Each point is reached from the start by the listed moves, each made 0, 1 or 2 times, or once backwards (-1), plus a little noise. Say if it took an odd or an even number of moves. Then give how often each move was made.

Moves:
(1): [ 0.74  0.05 -0.03 -0.11 -0.13]
(2): [-0.02  0.46 -0.01 -0.01  0.06]
(3): [0.02 0.00 0.47 0.03 0.08]
Start: [-0.18  0.57  0.11  0.16 -0.20]
Points:
[ 0.52  1.07 -0.40  0.02 -0.34] -> odd (1, 1, -1)
[-0.20  1.48  0.56  0.17  0.01] -> odd (0, 2, 1)
[-0.18  0.11 -0.36  0.14 -0.34] -> even (0, -1, -1)

Moves:
(1): [ 0.48 -0.06  0.01  0.00 -0.04  0.02  0.00 -0.02 -0.04  0.06]
(2): [ 0.04  0.45  0.00 -0.01  0.00  0.04 -0.06 -0.03  0.01 -0.02]
(3): [ 0.00 -0.01  0.58  0.12  0.00 -0.03  0.02  0.03 -0.01 -0.01]
(4): [ 0.00  0.02 -0.09  0.56 -0.01 -0.01 -0.01 -0.02  0.04  0.00]
(5): [ 0.09  0.02  0.00  0.02  0.72  0.00  0.09 -0.12  0.08 -0.02]
(6): [-0.02 -0.04  0.03  0.00 -0.03  0.44  0.08 -0.05 -0.02 -0.04]
(7): [ 0.01  0.06 -0.01 -0.02 -0.04 -0.07  0.45 -0.01  0.00 -0.02]
(8): [ 0.03  0.01 -0.04  0.01  0.09  0.05  0.02  0.53 -0.03  0.05]
Start: [-0.23 -0.11 -0.16 -0.07 -0.35  0.03  0.40 -0.15 -0.02  0.05]
Points:
[-0.31 -0.07  0.33  0.59 -1.02 -0.45  0.23  0.06 -0.05  0.09] -> even (0, 0, 1, 1, -1, -1, 0, 0)
[-0.10 -0.35 -0.40  1.09  0.37 -0.11  1.42  0.22  0.08  0.07] -> odd (0, -1, 0, 2, 1, 0, 2, 1)
[-0.54 -0.33  0.77  1.31  1.08  0.22  1.68  0.14  0.18 -0.07] -> even (-1, -1, 2, 2, 2, 1, 2, 1)
[-0.57 -0.42  0.26  1.25  1.12  0.76  1.27  0.07  0.20 -0.06] -> odd (-1, -1, 1, 2, 2, 2, 1, 1)
[-0.07 -0.13  0.95  0.76  1.02  0.41  0.71 -0.42  0.12 -0.06] -> even (0, 0, 2, 1, 2, 1, 0, 0)

Moves:
(1): [ 0.51 -0.10  0.05 -0.01  0.06  0.12 -0.26 -0.05  0.16 -0.19  0.01]
(2): [ 0.08  0.43  0.07 -0.04 -0.01 -0.13 -0.04 -0.11 -0.03  0.05  0.01]
(3): [ 0.03 -0.05  0.60  0.08  0.12  0.00 -0.04  0.07 -0.17  0.08 -0.01]
(4): [-0.03  0.02 -0.01  0.77  0.18 -0.07  0.16 -0.36  0.08 -0.03 -0.02]
(5): [-0.03  0.06 -0.06 -0.14  0.48  0.03  0.01 -0.06  0.03 -0.03  0.01]
(6): [-0.02  0.16 -0.04  0.00 -0.07  0.50  0.03 -0.03 -0.09  0.03 -0.20]
(7): [ 0.13 -0.07  0.09 -0.14 -0.10 -0.04  0.42 -0.13 -0.21 -0.13  0.06]
(8): [ 0.17  0.12 -0.15  0.27  0.07  0.09  0.20  0.51 -0.05 -0.06  0.09]
(9): [-0.08 -0.11  0.21 -0.08 -0.01  0.13  0.19  0.04  0.49  0.07 -0.16]
(10): [ 0.30 -0.10 -0.04  0.05  0.01  0.03  0.07 -0.03 -0.10  0.57 -0.04]
(11): [ 0.05 -0.10  0.05 -0.01  0.01  0.14  0.03 -0.07  0.06  0.00  0.53]
Start: [-0.22 -0.14 -0.08  0.08  0.40 -0.03 -0.03  0.12 -0.19  0.05  0.12]
Points:
[-0.53 -0.71  0.00  0.10  0.16 -0.64  1.46 -0.95  0.52  0.63  0.00] -> even (-1, 0, -1, 1, 0, -1, 2, -1, 2, 1, 0)
[ 1.60  0.33 -0.86  0.88  1.03  1.30  0.05 -0.26  0.03  0.77  0.30] -> even (2, 1, -1, 1, 1, 2, 0, 1, 0, 2, 1)
[ 0.05 -0.85  1.03  0.80  0.37 -0.19 -0.57 -0.57  0.82  0.13  1.02] -> even (1, 0, 1, 1, -1, -1, -1, -1, 1, 0, 2)
[-0.49  0.24 -0.04 -0.42  1.55 -0.55 -0.71  1.16 -0.63 -0.52  0.04] -> even (0, 0, 1, -1, 2, -1, -1, 1, -1, -1, -1)
[ 0.66  0.56 -0.52  0.63  0.27  0.29  0.69 -0.83 -0.47  1.07  0.43] -> odd (0, 2, -1, 1, 0, 1, 1, 0, 0, 2, 1)

Moves:
(1): [ 0.33 -0.19  0.12  0.05  0.00  0.06  0.24  0.06  0.11 -0.06 -0.08 -0.16
  0.12  0.01  0.03  0.09 -0.14  0.06  0.15  0.15 -0.08]
(2): [-0.08  0.33  0.01  0.06  0.07  0.05 -0.05  0.00  0.03  0.04 -0.07  0.14
 -0.06 -0.02 -0.13  0.11 -0.15 -0.07  0.12 -0.07 -0.01]
(3): [ 0.06  0.11  0.32  0.11 -0.09  0.08 -0.05 -0.10 -0.14  0.03  0.02 -0.15
  0.07 -0.15 -0.12 -0.11  0.02 -0.13 -0.07 -0.01 -0.21]
(4): [-0.01 -0.09 -0.07  0.25  0.19  0.00 -0.13  0.05 -0.09  0.18  0.04 -0.20
 -0.12  0.04  0.09  0.07  0.01 -0.04 -0.10  0.12  0.01]
(5): [ 0.10 -0.02 -0.06 -0.08  0.28 -0.06  0.05 -0.04 -0.07 -0.04  0.20  0.05
  0.05 -0.04 -0.07 -0.08 -0.02 -0.05  0.04  0.03 -0.13]
(6): [ 0.08 -0.02 -0.02 -0.02  0.03  0.35 -0.06 -0.17 -0.04  0.01  0.10 -0.07
  0.10 -0.06  0.02  0.10 -0.04  0.06 -0.07  0.00 -0.07]
(7): [-0.14  0.05 -0.01 -0.03  0.06 -0.08  0.49  0.10 -0.16 -0.21 -0.02  0.01
 -0.07 -0.13 -0.03  0.06  0.06 -0.08 -0.03  0.17  0.22]
(8): [ 0.04 -0.14  0.04 -0.04 -0.02  0.09 -0.01  0.26 -0.07  0.11  0.05 -0.17
 -0.01  0.16 -0.01  0.07 -0.03  0.14 -0.14 -0.21  0.04]
(9): [-0.11 -0.06  0.14  0.05  0.23  0.10 -0.07  0.12  0.41 -0.12 -0.02 -0.04
  0.14  0.10 -0.02  0.06  0.08 -0.06 -0.12 -0.03  0.05]
(10): [-0.06 -0.03  0.03 -0.06 -0.15  0.00  0.02 -0.10  0.11  0.16 -0.06 -0.07
 -0.19  0.11 -0.04  0.05 -0.14 -0.15 -0.17  0.13 -0.13]
(11): [-0.03 -0.02  0.01  0.00 -0.16  0.03 -0.18  0.10  0.09  0.02  0.57 -0.04
  0.09 -0.06 -0.12  0.02  0.04  0.13  0.18  0.28  0.08]
(12): [-0.08 -0.26 -0.02  0.22  0.00  0.03  0.02  0.08  0.08  0.05 -0.03  0.34
  0.03  0.00 -0.06  0.05 -0.17 -0.07 -0.23 -0.15  0.10]
(13): [-0.15  0.02 -0.03 -0.02 -0.12 -0.27  0.46  0.26 -0.16  0.27  0.09  0.08
  0.55 -0.22  0.11  0.02 -0.14  0.04  0.15 -0.08 -0.01]
(14): [-0.06 -0.15 -0.18  0.15 -0.19  0.24  0.21 -0.09 -0.11 -0.10  0.08  0.14
  0.05  0.46  0.18 -0.01  0.03 -0.20  0.30 -0.14 -0.22]
(15): [ 0.01  0.10  0.14 -0.11  0.10  0.02  0.17  0.19 -0.08 -0.08  0.16  0.19
 -0.26 -0.21  0.43 -0.03  0.10  0.05  0.07  0.06 -0.17]
(16): [ 0.02 -0.05  0.14 -0.07  0.03 -0.03 -0.05 -0.17  0.03 -0.09 -0.04  0.07
 -0.04  0.00  0.05  0.30  0.03 -0.10  0.11  0.03 -0.02]
(17): [ 0.27  0.12 -0.08  0.14 -0.08  0.03  0.18 -0.12  0.10  0.07  0.06  0.08
  0.15  0.17 -0.02  0.14  0.39  0.05 -0.05 -0.12 -0.04]
(18): [-0.06 -0.10  0.18  0.06  0.12 -0.04  0.18 -0.20  0.10  0.03 -0.02  0.00
 -0.03  0.10  0.04 -0.01 -0.05  0.34 -0.02  0.11  0.07]
Start: [ 0.18 -0.17  0.04  0.54 -0.06  0.07 -0.01  0.17  0.09  0.11  0.06  0.08
 -0.09  0.42  0.12 -0.58  0.30 -0.18  0.18  0.14  0.22]
Points:
[-0.57  0.26  0.36  0.35 -0.73  0.23 -0.19 -0.84  0.56 -0.11  0.69  0.45
 -0.03  0.35 -0.66  0.24  0.20 -0.18  0.58  0.93  0.77] -> even (-1, 1, 0, -1, -1, 1, 1, -1, 0, 1, 2, 0, 0, 0, -1, 2, 0, 1)
[-0.01  0.72  0.29  0.31  0.26  1.56 -1.29 -0.59  0.99 -0.28  1.13  0.66
 -0.52  0.68 -0.21 -0.54  0.25 -1.30  0.25  0.19 -1.08] -> even (-1, 2, 1, -1, 2, 2, -1, -1, 2, 2, 1, 0, -1, 1, 1, 0, 0, -1)
[ 0.47 -1.43 -0.17  1.04 -0.43  1.13  0.82  1.11  0.55  0.52  1.64  0.39
  0.97  1.41 -0.12  0.08 -0.75 -0.85  0.52  0.01 -0.59] -> odd (2, 1, 0, 0, 2, 1, 0, 2, 1, 2, 2, 2, 1, 2, 0, 0, 0, -1)
[ 0.30 -1.07  0.18  1.74  0.14  1.24  1.43 -0.55 -0.51 -0.01  0.28  0.95
  0.07  1.44  1.12  0.06  1.19  0.09 -0.40 -0.74 -0.11] -> even (-1, -1, 1, 1, 0, 2, 1, 1, 0, -1, -1, 2, 0, 2, 1, 1, 2, 2)
[ 0.46 -0.63  0.95  0.68  0.20  0.36  0.60  1.24  0.16  0.49 -0.06  0.22
  0.25  0.27  1.04 -0.48  0.01  0.00 -0.24 -0.71 -0.52] -> odd (1, 0, 1, 0, 0, 0, -1, 2, 1, 0, -1, 1, 1, 0, 2, 0, 0, 0)
[ 0.61 -0.81  0.45  0.47 -2.01  0.56  0.32  0.41 -0.64  1.04  0.67 -0.67
  1.61  0.64 -0.12 -0.22 -0.25 -0.36  0.63 -0.42 -0.62] -> odd (1, -1, 2, -1, -1, 1, -1, 2, -1, 1, 1, 0, 2, 1, -1, 1, 0, -1)
[ 1.21 -0.25  0.19  0.91  0.88  0.99 -0.84 -0.66  0.76  0.45  0.17 -0.03
  0.09  0.72 -0.98 -0.03 -0.17  0.39 -0.42 -0.18  0.08] -> odd (1, 2, 0, 0, 2, 2, -1, 1, 0, 0, 0, 1, -1, -1, -1, 0, 1, 1)
[ 0.93  0.25 -0.20  1.07 -0.04  0.88 -0.08 -0.67 -0.83  0.47  1.16  0.06
 -1.21  0.56  0.79 -1.02  1.44 -1.22 -0.35  0.50 -1.45] -> odd (-1, -1, 2, 2, 2, 1, 0, -1, -1, 2, 0, 0, -1, 1, 2, -1, 2, -1)

Moves:
(1): [ 0.50 -0.39 -0.17  0.07  0.00  0.11 -0.18 -0.23  0.10 -0.02  0.09 -0.35
  0.09  0.14  0.29 -0.02  0.26  0.20 -0.23  0.16 -0.18  0.09  0.15  0.04
  0.05  0.23]
(2): [ 0.27  0.43 -0.26  0.08 -0.09  0.07  0.09  0.12  0.07  0.00  0.02  0.09
  0.01 -0.18 -0.09 -0.15 -0.21  0.02  0.06  0.09 -0.13  0.04 -0.03  0.08
 -0.11 -0.39]
(3): [ 0.04  0.00  0.26  0.20  0.35  0.01  0.05 -0.12 -0.24  0.01  0.14  0.00
 -0.01 -0.05  0.01 -0.06 -0.24  0.26  0.08 -0.10 -0.12  0.11 -0.15  0.18
  0.23 -0.03]
(4): [-0.08 -0.18  0.05  0.51 -0.03 -0.16 -0.15  0.06  0.15  0.13 -0.05  0.27
  0.12 -0.02 -0.04  0.09  0.12 -0.09  0.05  0.29 -0.18  0.23  0.03 -0.15
  0.23  0.14]
(5): [-0.05 -0.06 -0.22  0.10  0.49 -0.21  0.09  0.13  0.14 -0.26 -0.30 -0.05
  0.18 -0.49  0.23  0.10 -0.04 -0.02 -0.35  0.06  0.23 -0.28 -0.43  0.10
  0.15  0.18]
(6): [ 0.00 -0.01 -0.09  0.04  0.09  0.40  0.08  0.15  0.10 -0.08  0.04  0.16
 -0.29  0.10  0.13  0.27  0.03  0.16  0.01  0.10  0.01 -0.14  0.05  0.10
  0.10  0.09]
(7): [-0.19 -0.46 -0.12  0.23  0.02 -0.23  0.90 -0.32  0.05 -0.18  0.27 -0.14
  0.14 -0.17  0.11 -0.09  0.19 -0.35  0.28  0.15  0.12 -0.11  0.11  0.30
  0.01 -0.31]
(8): [ 0.09 -0.03  0.09  0.21  0.03  0.02  0.08  0.43 -0.01  0.15  0.11 -0.15
  0.17 -0.02 -0.05  0.05  0.02 -0.07  0.14  0.04  0.01 -0.04 -0.04 -0.24
  0.08 -0.01]
(9): [ 0.08  0.29  0.41 -0.13 -0.01 -0.15 -0.01 -0.06  0.53  0.05 -0.15 -0.02
 -0.10  0.14  0.11  0.01 -0.15 -0.19  0.14  0.25  0.16 -0.06 -0.21 -0.15
  0.23  0.05]
(10): [ 0.02  0.08 -0.19 -0.11  0.10  0.20 -0.03 -0.22 -0.13  0.33 -0.04 -0.14
 -0.12 -0.02  0.21  0.05  0.06 -0.22  0.01 -0.04  0.06  0.17 -0.18  0.01
  0.24 -0.10]
(11): [-0.09 -0.22 -0.13 -0.20  0.41  0.05 -0.08  0.20  0.10 -0.09  0.50  0.02
 -0.04  0.11 -0.29 -0.08  0.14 -0.19 -0.22  0.07  0.06  0.35  0.12 -0.17
  0.28 -0.08]
(12): [ 0.32 -0.04  0.11 -0.37  0.08 -0.20  0.20  0.33  0.05  0.40 -0.13  0.44
  0.28  0.32  0.38 -0.10  0.05  0.04 -0.16 -0.43 -0.05 -0.03  0.18 -0.06
  0.07 -0.11]
(13): [-0.21 -0.03  0.08  0.05 -0.03  0.35 -0.04 -0.12  0.19 -0.02  0.09  0.18
  0.66  0.13 -0.11 -0.07 -0.17  0.01 -0.21  0.02 -0.09 -0.11 -0.08  0.17
  0.27 -0.02]
(14): [ 0.16  0.13 -0.01  0.18  0.11  0.14  0.07 -0.07  0.02 -0.05 -0.04 -0.46
 -0.20  1.03  0.00 -0.19 -0.27 -0.25 -0.10 -0.02  0.08  0.12  0.00 -0.19
 -0.39  0.00]
(15): [ 0.01  0.04  0.09  0.10 -0.14 -0.25 -0.13 -0.04  0.01  0.04  0.30  0.01
 -0.01 -0.08  0.50  0.06 -0.11 -0.01 -0.30 -0.07  0.14  0.23  0.29 -0.02
  0.01  0.19]
(16): [-0.07  0.41  0.10  0.00  0.18 -0.37 -0.04 -0.04 -0.15 -0.10  0.03 -0.17
  0.04 -0.06 -0.17  0.65  0.28 -0.01  0.02 -0.08 -0.02 -0.08  0.24  0.11
  0.19 -0.25]
(17): [-0.09  0.13  0.14 -0.03  0.25  0.03  0.11 -0.01  0.08 -0.05  0.13  0.17
  0.07  0.14  0.05 -0.16  0.56  0.14  0.07 -0.03 -0.09 -0.11 -0.19  0.11
 -0.23  0.02]
(18): [-0.43  0.07 -0.47  0.02 -0.16 -0.10  0.21 -0.04  0.11  0.44  0.34 -0.06
 -0.11  0.16 -0.25 -0.17 -0.14  0.72 -0.21  0.07 -0.02 -0.06 -0.02 -0.25
 -0.19  0.12]
(19): [ 0.14  0.11 -0.23 -0.10  0.44 -0.13 -0.12 -0.08 -0.08 -0.04  0.01  0.19
  0.41  0.07  0.06  0.02 -0.08  0.13  0.36 -0.01  0.36 -0.06  0.03 -0.15
 -0.22  0.07]
(20): [ 0.13  0.24  0.07 -0.11 -0.08 -0.02  0.10 -0.11 -0.64  0.05  0.02 -0.01
  0.03  0.09 -0.11  0.10  0.00 -0.10 -0.24  0.75  0.39 -0.28  0.10 -0.11
  0.02  0.20]
(21): [ 0.18 -0.09  0.19  0.22 -0.24  0.05  0.04 -0.23  0.14  0.16 -0.05  0.02
 -0.17 -0.06 -0.23 -0.08  0.17  0.11 -0.13 -0.27  0.60 -0.05  0.20 -0.02
 -0.09 -0.24]
(22): [-0.17  0.19  0.15 -0.02  0.08  0.05  0.27  0.22  0.00 -0.16 -0.36 -0.34
  0.15 -0.23  0.14  0.03  0.10  0.29  0.13  0.17  0.15  0.53  0.13  0.37
 -0.02 -0.02]
(23): [-0.24  0.15  0.01  0.09  0.25  0.22  0.10 -0.22  0.05  0.07 -0.23 -0.18
 -0.10 -0.20  0.10 -0.19  0.03  0.02 -0.06  0.03 -0.09 -0.29  0.60 -0.11
  0.09  0.05]
(24): [ 0.06  0.19 -0.12  0.03 -0.03 -0.10 -0.16  0.22  0.04  0.07  0.06 -0.04
 -0.18  0.13  0.03 -0.08  0.04 -0.19 -0.01  0.08  0.05 -0.08  0.05  0.53
 -0.01  0.19]
Start: [-0.33 -0.32 -0.25  0.10  0.10  0.31 -0.31 -0.23  0.14  0.02 -0.21 -0.17
 -0.35 -0.91  0.52  0.00 -0.63 -0.07  0.31 -0.09 -0.01  0.38 -0.22 -0.22
  0.38 -0.01]
Points:
[-0.19 -0.90 -1.55  0.75  0.53 -0.28  1.68  1.24  0.18  1.25  2.10 -0.11
  0.03  0.07  0.77 -0.20  0.95 -0.58 -0.33  0.94 -0.12  0.03  3.59 -0.12
  0.92 -0.37] -> even (1, 1, -1, 1, -1, 1, 2, 2, -1, -1, 2, 2, 0, 0, 1, 1, 0, 1, 0, 1, 0, 0, 2, 2)
[-1.79  0.93 -0.99  0.17  0.48  0.10  0.29  0.98  1.46  0.44  1.70 -0.26
  1.66 -1.76 -0.55 -0.74  0.10  1.40  0.87  1.79 -0.48  2.51 -0.03 -1.37
  0.46 -0.52] -> even (0, 2, -1, 1, -1, -1, 0, 2, 1, 0, 2, -1, 1, -1, 1, 0, 2, 2, 1, 0, -1, 2, 0, -1)
[-0.89  2.66 -0.89  0.21 -0.81  1.06 -0.08  0.55 -0.10  2.42 -1.03 -0.74
 -0.05 -0.78  0.88 -0.88 -1.65  0.98 -0.15  1.96  2.27  0.17  0.10 -0.26
  0.06  0.88] -> even (-1, 1, -1, 0, 0, 0, -1, 2, 1, 2, -1, 0, 1, 0, 1, -1, 0, 2, 1, 2, 1, 2, 1, 2)
